Each row is a point. Examples show where two turns around zero, p and q, send a point. Where does a point land after both, in the order given? Backwards means that the second turn is done in reverse. Each puzzle has new turns, and all numbers are rounded.
(in the rows, 128 means zero)

Turn p:
[ 94 152 162] => [ 92 163 149]
[148 122  84] => [159 113  93]
[163  90 111] => [155  81 124]
[122 179 151] => [128 181 147]
[112  97 132] => [104 102 127]
Turn q:
[162 158 125] => [134 173 130]
[142 162 165] => [125 157 171]
[129  89 111] => [149 103 101]
[ 79 103 111] => [103  80 109]
Where do these land?
q, then p: [156 152  97] => [146 165 103]
p, then q backwards: [157 138 173] => [140 137 180]
p, then q: [156 122 139] => [155 130 143]
p, then q: [141  91 141] => [154  97 135]
q, then p: [ 82 157 117] => [ 76 134 110]
p, then q: [ 76 108 101] => [92 98 88]

Turn p:
[142 100 156 142] => [129  91 138 150]
[146 125  88 107] => [149 132  94 100]
[ 91 148  82 164] => [ 71 158 102 107]
[103  98 135 149] => [ 96 101 142 122]
[124 102 144 160] => [102  96 134 145]
[163 191 146 102] => [175 181 127 163]
[127 132 145  70] => [175 138 159 108]
Turn q:
[105 135  93 130] => [ 86 128 120 129]
[187 151 152 103] => [186 128  89 146]
[167  93 127 171] => [147  75 157 153]
[102 102 137 117] => [122 130 145  93]
[ 78 159 132 119] => [ 99 179 130 119]
Where do these land?
p, then q backwards: [136 140  66 146] => [121 153 101  74]
p, then q: [185 128 170  99] => [169  80 140 170]
p, then q: [125  96 167 124] => [158 114 162 111]
p, then q: [ 97 136 143 149] => [122 160 152 121]
p, then q: [ 97 139  94 122] => [115 158  97 111]

Turn p:
[ 96 135 105  71 123 137 148 215] => [127 154  39 113 122 158 145 181]
[132 101 156  70 104 155 106 106] => [135 121 131  81  66 111 154 124]
[198 219 106 141 125 128 154  89] => [216 148 137 172 145 145 104  60]
[104 118 155 139 140 103 157 147] => [105 152 129 140 155 110 154 152]
[114 112 106 163  98 141 128 141] => [ 99 109 135 151 122 167 127 137]
[129 126 145 159 134 133  92 123] => [113 126 159 134 118 117  94 134]
[104 106 142 148 194 132 158 124] => [ 99 153 149  93 189 120 131 134]
[104 134 120 117 129 119 117 107] => [111 122 113 124 124 112 125 104]
[171 101 117 142 105 104  92 100] => [148  67 160 142 111 110 119 126]
Turn q:
[126  93 104 151  93 103 127  88] => [107 107 108 109  89 126 121  78]
[111 146 171 168 126  76 122 139] => [117 153 124 100  75 112 154 168]
[114  98 138 140 120 197 115 113] => [167 113 164 171 114 142 130  92]
[220 116  94  74 161 138 115 103] => [116 122 116 146 200  70  59 101]
[ 88  91 135 111 123 147 119  86] => [106 124 170 146 115 146 139  80]
[127 164 108 119 107 118 134 118] => [128 152 100 107 141 147 127 118]
[ 94 122 125 150 158  63 137 147] => [ 73 115 109 117 102 124 162 170]
[120 154 111 140 152 127 144 132] => [126 133 101 139 144 129 155 141]
[131 131 191 114 114 161 164 177] => [184 120 184 100 145 131 144 167]
[149 164 104 112 127 150 103 177] => [155 139 106 145 157 153  89 166]
Where do these land?
p, then q: [159 143 163 135 140 155  77 102] => [129 176 155 101 101 117  83 129]
q, then p: [110  91 113 157  94  84 171  93] => [111  95 106 104 110 129 198  91]
p, then q backwards: [109 136 141 126  79 136 144 157] => [ 84 147 124 159 144 122 104 130]
p, then q: [165 105 111  96 164 100 132 145] => [103  93 126 129 163  99  97 155]
q, then p backwards: [ 76 118  88 104  99 141 123 104] => [105 138  86 153 105 172 152 104]
q, then p backwards: [153 179 113 171 125 118 176 176] => [151 113 108  59 144 106 148 182]
p, then q: [125 133 116 109 159 108  85 168] => [ 97 117 106 144 124 148  82 158]
q, then p backwards: [119  77 150 142 153 142 120  94] => [128 123 151 149  92 104 114  80]
q, then p: [123 143 155  86 163 129  92 114] => [109 179 130 154 135 103  95 127]
p, then q: [125 182 172 170 106 164 174 155] => [202 185  99 138 126 129 164 144]
p, then q: [143 100  87 113 127 132 114 101] => [111  97 160 133 134 119 108  96]

Turn p:
[122 157 119 136 101  99 114 109 130] => [151 144 152 163 129 107 124 120 132]
[115 164 155 114 139 102 114 122 152] => [151 149 120 136 142 102  88 145 138]
[120 161 146 137 110 106 115 167 117] => [110 163 152 134 148  95 128 151 126]
[181  59 126 141  98 119 139 136 136] => [154  89 151 101 114 151 190 157 120]
[110 124 109  96 112 121 205 122 144] => [119  84 132 107  90  89 124 103 175]
[111 104 116 151 107 121 104 120 150] => [155 144 163 122 125 156 132 118 132]
[136  86 159 116 137 137 109 111 117] => [152 115 113  98 139 143 132 127  88]
[155 128 116 142 154 109 149 140 126] => [115  98 124 142 146 134 137 152 148]
[121 143 116 151 121 203 110 124 126] => [105 177  98 134 105 164 148  98 123]
[128 157 133 147 199 131 129 126  85] => [ 88 117  87 157 186 138 108 122 123]
[109 124 114  78 131 160 121 131 123] => [107 126 117 113  87 129  98 114 103]
Turn q:
[155 126  78 154 118 142 156 144 160] => [124 110  92 128  89 176 153 123 119]
[155 143 155 105 134 113  80 114 118] => [139 176 127 158 148  97 115 139 118]
[113 128  89 144 114 167 149 131 151] => [124  91 124 109  97 160 136 136 100]
[ 88 112  79 148 135 169 155 119 126] => [139  75 136  83 124 158 151 131 102]
[107 135 164  86 161 125 117 122 121] => [121 158 144  97 147  84 110 135 132]
[144 119 137 141 111  95 131 114 169] => [115 138 125 157 101 124 132  84 127]
[112 136 133 122 140 165 162  96  78] => [111 114 169 101 163 135 160 165 126]
[137 131 158 124 142  91  80 110  83] => [154 162 140 158 185  99 118 124 139]
[ 95 163 134 136 151 137 148 133 117] => [108 129 145  91 150 152 107 132 129]
[152 112 137 101 136  78 120 160 142] => [128 152  84 138 121  96 120 106 163]
[151  97 135 155 115 134 127 164 160] => [152 125 118 144  74 142 124 119 154]
[126 133 138 120  81 120 111 128 111] => [121 108 131 169 138 111 110 142 127]
Where do these land?
q, then p: [158 136 113 139 148 106 113  72 110] => [104 109  85 154 163 117 135 108 153]
p, then q backwards: [133 146 128  31 124 108 157 144 168] => [ 96 102 154  74  94 166 112 187 163]
q, then p: [121 107 105 156 147 116 103 152 118] => [140 107 103 149 105 155 144 149 120]
q, then p: [149 102 120 112 143 163 115 116 118] => [105 109 131 129 126  96 150 156 137]
q, then p: [129 138 163 143  43 110 143 138 139] => [162 175 168  99 161 166 147 102 140]
p, then q backwards: [102 135 125 118 117 121 126 142 104] => [109 138 148 115 126 120 129 105 141]
p, then q: [119  59 124 155 133 149 151 111 119] => [113 123 151  99 107  94 182 153 116]
q, then p: [138 151 152 148 141 125 125 150 108] => [126 162 105 130 123 144 114 148 138]
p, then q backwards: [111 155 139 120 149 125 107 125 149] => [131 152 143 125 134 118  98 155 129]
p, then q: [119 150 111 158 135 158 140 130 146] => [110 122 135 116 106 150 117 119  90]
